Each point is reached from the start by the listed moves, each made 0, 1 or 2 times, or once backwards (-1), plus a little noise. Say if it took an odd or an even number of moves. Then give how often each move was made.
In the rows, 128 means zero.

Moves:
(1): [167 103 123 129 140]
(2): [154 176 107 126 124]
Start: [115 122 128 113 112]
Points:
[115 123 127 114 115] -> even (0, 0)
[130 244  92 109  92] -> odd (-1, 2)
[ 89  76 150 118 117] -> odd (0, -1)

Moves:
(1): [167 131 118 131 141 119 131 132 127]
(2): [127 157 119 129 135 122 118 123 118]
(3): [129 130 162 146 137 151 141 130 117]
(4): [137 126 106 161 121 125 128 130 133]
(5): [109 115 113 133 187 148 136 132 149]
(6): [136 120 112 116 104 165 129 129 127]
Start: [133 117 152 116 115 137 141 133 115]
Points:
[228 201 125 165 114  49 123 128  77] -> odd (2, 2, 0, 1, -1, -1)
[233 135 147 116  84  98 137 139  95] -> odd (2, 0, 0, 0, -1, 0)
[244  93  81 118  33 112 136 143 116] -> odd (2, -1, -1, 1, -1, 1)

Moves:
(1): [153 130 133 154 127 135 132 129 138 125 125 135 118]
(2): [125 153 120 134 133 115 128 126 127 129 134 127 126]
(3): [125 130 163 127 132 128 147 128 122 135 135 127 129]
(4): [114 121 127 156 134 128 123 125 131 127 123 136 135]
(5): [134 123 125 124 148 128 123 123 130 133 138 134 131]
(6): [122 134 133 132 128 145 130 130 136 129 135 119 142]
(7): [127 126 116 129 128 129 144 125 116 145 123 127 129]
(8): [123 128 133 125 131 126 127 158 126 133 122 133 133]
(9): [117 127 127 132 126 119 144 132 153 136 138 141 122]
(10): [123 125 129 132 125 126 112 129 123 158 122 117 121]
(11): [130 137 127 126 122 126 123 129 115 135 151 141 121]
Start: [112 133 137 123 117 128 142 116 130 130 130  99 120]
Points:
[108 121 132  70 130 104 172  77  77 204 139  81 103] -> odd (-1, 0, 1, -1, 1, -1, 2, -1, 0, 1, 0)
[ 58 120  83  92  88 100 167 158 149 232  93  70 108] -> even (-1, 0, -1, -1, -1, 0, 2, 1, 2, 2, -1)
[ 66 114 182 193 111 126 115  89 144 161  94  68 119] -> odd (0, 0, 1, 2, -1, 0, -1, -1, 0, 2, -1)
[104 145 172 204 181 139 143 131 148 148 149 129 148] -> odd (1, 1, 1, 2, 2, 1, 0, 1, 0, 0, 0)
[ 88 107 172 143 157 176 126 161  73 249 136  87 162] -> odd (0, -1, 1, 1, 2, 2, 2, 2, -1, 2, 1)

Moves:
(1): [153 128 132 153 136 128 108 141 142 126 132 117 123 132 131]
(2): [116 147 128 138 126 120 132 137 128 139 138 116 130 131 139]
(3): [109 125 159 121 126 121 123 130 126 120 120 133 131 116 135]
(4): [118 115 127 148 127 122 123 139 135 137 127 129 126 135 109]
(5): [122 124 127 131 139 146 135 126 145 129 131 132 128 124 131]
(6): [119 132 139 125 120 136 123 126 126 126 141 113 129 126 118]
(7): [133 124 129 121 122 118 136 136 138 134 127 122 128 112 123]
(8): [115 133 115 123 141 137 128 152 134 123 121 128 140 127 123]
(9): [104 114  98 126 116 109 120 118 151 113 112 119 106 116 134]
(10): [133 115 131 129 138 118 119 143 135 153 127  98 114 150 127]
(11): [123 116 140 114 126 105 123 136 126 123 163 138 110 126 131]
(12): [129 133 123 123 112 131 132 127 140 124 116 139 110 141 128]
(13): [143 134 119 118 126 128 109 115 142 139 125 137 154 140 133]
(14): [133 142 133 129 142 121 143 123 129 107 128 114 135 158 130]
Start: [134 135 128 122 130 121 139 112 121 132 115 137 123 133 134]
Points:
[146 146 166  91 160  83 170 117  57 128 159 154 157 162 135] -> odd (-1, 0, 0, 0, -1, -1, 0, 0, -1, 0, 1, -1, 0, 1)
[ 33 174 152 117 144  42 162 205 160 103  62  37  63 220 163] -> odd (0, 2, 2, 0, -1, 0, 0, 2, 1, 2, 0, 2, -1, 2)
[102  73 140 163 155  99 130 147 125 190 227 122  44 125 134] -> odd (0, 1, -1, 1, 2, 0, -1, -1, 0, 1, 2, -1, -1, -1)
[ 75 155 183  54 138  72 126 152 158 130  96  72 207 184  96] -> even (-1, 0, 2, 1, -1, 2, 2, 2, 0, 1, 0, 0, 2, 2)
[143 142  90  87 156 187 141 133 114 165  50 198 209 123 115] -> odd (-1, -1, 0, 0, 0, -1, 0, 2, -1, 0, -1, 0, 1, -1)
[216 195 216 185 179  91  99 107  95 117 156  90 186 224 167] -> even (2, 1, 1, 0, -1, 0, -1, -1, -1, 0, 0, -1, 1, 2)
[ 55  67  50 141  99  84 119 194 210 138   7  53  25 166  62] -> even (0, -1, 0, 2, -1, 1, 1, 2, 2, 2, -1, 2, -1, 0)
[ 87 183 138 171 148 128 177 206 138 164  78 151 203 102 106] -> odd (0, 2, 1, 2, 0, -1, 2, 2, -1, -1, -1, 0, 0, 0)
